Each row is a point. The window is the flat piece filled in between its corners: a triangle in 3 columns, a solid with four corners in 4, and so on. A path goes straight from each point to the next, and from the last back to the first. After which points does the path pass through the window?

Window (3 x 3):
[[ 17.5  -5.4 -20.0]
 [ -1.8  38.1   1.9]
 [ 19.9 -36.7  -1.3]]
Path:
(1): [ 28.1  -1.9 -19.8]
(2): [  3.9  -7.0 -16.3]
(3): [  9.6 -18.9 -18.8]
(4): [ 34.7 -13.9 -20.2]
(5): [ 44.1 -24.8  -6.2]
(6): [  5.2 -20.0 -21.8]
(7): [  9.3 -20.0 -10.6]
(8): [ 35.6 -16.0  -8.0]
Through the window after points: 1, 7

Window (6 x 6):
[[ 48.3 -32.0 -27.5 -11.8  36.8  11.4]
 [ 23.1  10.1  24.1   5.3  -8.8   0.6]
 [ 14.0 -10.1  25.1 -19.9  10.1  -8.3]
 [-44.6  -7.0 -22.5  -4.1 -27.4 -10.8]
 [-54.9 -35.6 -15.7  10.3 -25.6  10.8]
 [ -8.3  -3.4  -7.3 -12.4  10.9  21.5]]
Path:
(1): [-29.2 -14.0 -21.9  -9.5 -36.4   3.1]
(2): [ 15.4 -15.1  15.4 -12.2 -17.2  -4.3]
(3): [-0.6 -3.8 10.6  1.6 12.7 -2.6]
(4): [-26.6  -9.5  -6.8  41.6  10.6   7.9]
(5): [ -2.7 -12.3   5.4 -29.5 -46.7   6.3]
(6): [ 11.7 -16.4  19.5 -17.6 -15.8  11.2]
(7): [11.1 -2.5 -5.9 34.9 33.5  0.3]
(8): [-40.0  10.5 -22.8  15.1   8.9  -0.3]
(9): [-28.8 -20.5 -22.8 -11.8 -30.9   1.6]
(10): [ -6.2 -19.7  -7.3 -49.1 -20.7  13.1]
(11): [-15.6  -9.0  -0.1   4.5   1.6  -4.1]
(12): [-22.3 -22.4 -14.4   0.2  10.2  -8.4]
(13): [ 14.5 -38.5 -11.4 -27.4  -6.6  44.0]
(14): [ 25.0  -0.5 -22.3 -26.2 -28.6  27.1]
(15): [-11.4 -10.0  -3.4   5.2   6.5   1.7]
(16): [-52.5 -16.2  -8.0  13.0   6.9 -11.4]
Through the window after points: 10, 16

Window (9 x 9):
[[-20.6  -4.7 -61.4 -12.4   6.0  15.6  19.9 -12.6  40.0]
 [ 30.8  -8.4  25.9   7.3  10.1 -17.5  -4.6   4.3 -25.8]
 [ -3.9   4.6 -20.1  23.3  -4.6  -7.5  22.7   7.0 -10.4]
 [  1.9 -33.3   3.7  40.7 -10.3   0.3  -0.6  -9.7  -7.1]
 [ 31.9  -7.1  26.1  -7.6 -30.7 -18.7  -6.3   9.0 -21.7]
 [  4.7  -7.7   8.1  26.0  -7.8  -0.1 -24.7  26.7  -4.8]
 [-54.5 -20.4  -8.0   9.5  -1.4 -46.0 -43.1  48.5 -20.8]
 [ 13.8  17.7  24.1  -3.7 -19.9 -19.9 -30.3 -17.4   2.3]
 [-10.4 -13.9 -14.9  16.4   2.7  31.5   5.5   0.3 -35.8]]
Path:
(1): [  0.8 -14.5 -43.6  20.9  -3.6 -21.5  -9.2  13.2  -2.7]
(2): [  8.1 -10.8 -24.4  15.3 -11.7  -8.8  -3.9  -0.1 -11.3]
(3): [-21.8  17.3   4.7 -10.5   4.0   5.8  42.5  11.0  21.5]
(4): [-18.4  22.2  33.5   4.9   1.7 -19.6  45.0  23.1 -34.3]
(5): [  4.0 -33.3 -48.7  29.0  -3.5  11.3 -56.9  -6.0  13.0]
(6): [ 39.1 -15.6 -26.0 -13.4 -14.6 -33.5 -17.1  38.0 -15.8]
(7): [ -3.6  -6.3  28.1  22.5 -10.0  -5.3  -8.0  -3.6  -3.0]
(8): [-33.7 -19.4   8.2  -5.5  -1.1   1.1  14.3  -3.3  -2.1]
(9): [ 34.9   7.9 -13.1  27.6 -15.5 -17.6 -40.6   1.7  -7.2]
(10): [ 11.7  -9.1 -19.1  15.4 -10.3 -16.1 -19.8   2.8  -3.9]
(11): [-14.3  -2.6  43.4  22.1  -9.5   9.9  18.3 -13.9 -12.8]
(12): [-21.7   3.2  14.2  -7.2  -7.4   1.5  10.6   6.3  -4.4]
Through the window after points: 2, 8, 10, 12
